Each row is a point. To make a cloud, some directions were put in groups of two or more. Within a group, all points are equally far from the middle, so they leave a hole (a ring in 2 directions, a hollow ball in 3). The other directions are filled evenly. Then the cloud was stretched, turned, moved and blurred a little. How many holes are there, and how many directions does each take, smallest first?

Cloud (22 x 3):
[[ 72  -5  11]
 [ 19   1  66]
 [ 40 -56  23]
 [-53   8 -24]
 [ 15  14 -57]
 [-58  -4  22]
 [ 43 -27 -48]
 [-42 -41  31]
 [ 37 -23  58]
 [-25  46  -5]
 [ 41  -3 -53]
 [ 10 -70  -1]
 [-26 -62 -13]
 [ 16 -19 -62]
 [ 15 -69   7]
 [-59   5 -10]
 [ 47  -7 -49]
 [-57 -18  22]
 [ 38 -21  58]
 [-40 -23  46]
 [-30  29 -35]
 [-19 -53  38]]
Holes: 1 (3)

Cloud (26 x 4):
[[ 35 -32 -62  12]
 [-13 -17  46  -4]
 [  2 -41 -52  53]
 [ 18  10 -36 -53]
 [-41 -40 -59  45]
 [ 40  26 -50  -5]
 [-32  -3 -86  14]
 [ 40  -5 -63  15]
 [-29  38 -61 -10]
 [ 31  -7 -61 -28]
 [-16 -20 -24  68]
 [ 23 -60 -40  20]
 [ 19  28 -58  33]
 [ 50  13  -5  29]
 [  7 -54 -40  48]
 [ 13  15 -14 -56]
 [ 20  46 -36 -21]
 [-56 -49 -58   6]
 [-43 -66  -9   0]
 [-46  -6  32  -1]
 [-59  30 -30  18]
 [  4 -32 -21  64]
 [-23 -66 -52 -15]
 [-33 -59 -54  33]
 [-55 -38 -32 -34]
 [ 53 -24   4   2]]
Holes: 1 (4)

Cloud, 80 rows:
[[ 23 -65  -5 -46  27 -34  14  -5]
 [ 31 -52  13  23  -4 -38  31 -15]
 [ 10 -16  16 -37  -9  -1 -50  17]
 [  5  36  -6   1  36 -10  -6  47]
 [ 60  32 -33   4  13   6 -48  10]
 [ -6 -11 -28  22  46 -79  23  16]
 [ -6  19 -67  24  34 -51 -14 -12]
 [ 54 -12 -19  45  17 -10  37 -19]
 [ 45 -33  -8  23  71 -65 -34  -1]
 [ 11  26 -52 -23  30 -67   8  27]
 [-24  21 -69   4  26  44  32  -9]
 [-29  22  -9 -22  70 -68  -8  22]
 [ 40 -51  -9 -27  14  28  -3  -4]
 [  9  11 -34  22  -7  21  66  17]
 [-15 -22 -34 -37 -64 -17 -10   4]
 [ 10   9 -51 -37  11  28  66  48]
 [ 48 -16 -27  41  13 -70 -43 -15]
 [ 35  16  28 -56   1  -4 -11 -16]
 [ 40  20 -21 -37   7  16 -66  31]
 [ -5   9  19 -46 -22  20  -2  25]
 [-39  -1 -28 -22  51 -73 -24   3]
 [ 40  30 -14  69   8  63  -8  -7]
 [ -9  44 -42  62 -31  22  -6 -10]
 [-22  10 -36 -16  37   9 -36  67]
 [ 38  49 -38  15  30 -27  -5  28]
 [ 59 -30  -9  42  57 -29  32  -6]
 [  2 -14  24 -40 -17 -42 -31  53]
 [-27 -25   4   6  36 -23  38  51]
 [ 29 -10 -31  74 -36 -39 -37 -15]
 [ 14 -21   7  24  75 -15 -32  53]
 [ 29  28  -2  15 -43 -11  51  29]
 [ 24  33   9  51  18  47  10   1]
 [-31 -16  -7  29   0 -53 -27 -20]
 [  0  34 -10  44  56   8  34  52]
 [ -7 -28 -14 -40 -27 -48  34 -15]
 [ 45 -20   9  -5   9   4 -43  23]
 [-23 -36  -2  40  31 -19  -9  27]
 [-15 -42 -13  58 -59  34  13 -32]
 [-14 -26  -9 -53 -27  -2  61  55]
 [ 52 -20 -16  53  -6  33 -26 -21]
 [-24 -18  12  10 -30   5   5  43]
 [-16   8 -95  49  30  11 -18 -22]
 [ 16 -40 -25 -17  16   2 -62  41]
 [  4  14   0 -19  11  25 -30  36]
 [ 24 -40 -23   0  26 -61 -31 -19]
 [ -7 -29  12  45  29  18 -14  58]
 [ -3 -22   8 -18 -29 -53  53  25]
 [ -4 -16 -64  32 -20 -13 -24  24]
 [ 44   8 -11 -18  37  12 -26 -28]
 [ 33 -32 -32  43  13  27  -9 -43]
 [ 42  34 -41 -34  48 -11  -6 -15]
 [ 50  -9   2 -29   1   4 -49  65]
 [-19  22 -55  74 -46   5 -31 -11]
 [ 13  -6 -63  -5 -30 -25  -1  33]
 [ 30  54 -31  35  61 -14 -39 -31]
 [ 13  53 -31  34   7  24 -29  32]
 [ 36 -18 -11  60 -17  40 -63 -21]
 [ 46 -25 -50  36 -37  10 -30  -1]
 [-31 -38 -34  13 -44  36   4   0]
 [ 25 -46 -21  22 -39  -9  34  35]
 [ -3 -18  25   8 -41  18  -2  73]
 [-30  28  31  19 -16 -49 -23 -10]
 [-11  18 -17  13  34  -8  64  16]
 [ -5   8 -21   2 -49  41  58  41]
 [ 31  37 -27 -35  34 -37  28  27]
 [ 45  28   4 -24  68 -39 -19  31]
 [ 27 -45 -61 -20  20  73  18 -46]
 [ 50   2 -16  24  40 -15 -23 -55]
 [ -3  44 -54  37 -18 -10 -20 -30]
 [ -9 -21 -36 -10 -11 -29  23  25]
 [-30  24  -1 -41  42 -20 -38 -19]
 [ -2  43 -43   2  62 -49   4  26]
 [  8 -37  34  13 -15  35   8  59]
 [-15 -37 -26  47  44 -38 -23 -20]
 [ -7 -36 -40  23  -7 -19 -20   8]
 [ 20  47   4  56   4  16 -53  22]
 [  9 -45  22  18  22  25  -6   0]
 [ -4 -41  26  44   0 -57   6 -19]
 [ 12  39 -39  64  -7 -21   0  64]
 [ 71 -21  15  36  -7  24  13   7]]
Holes: 1 (3)
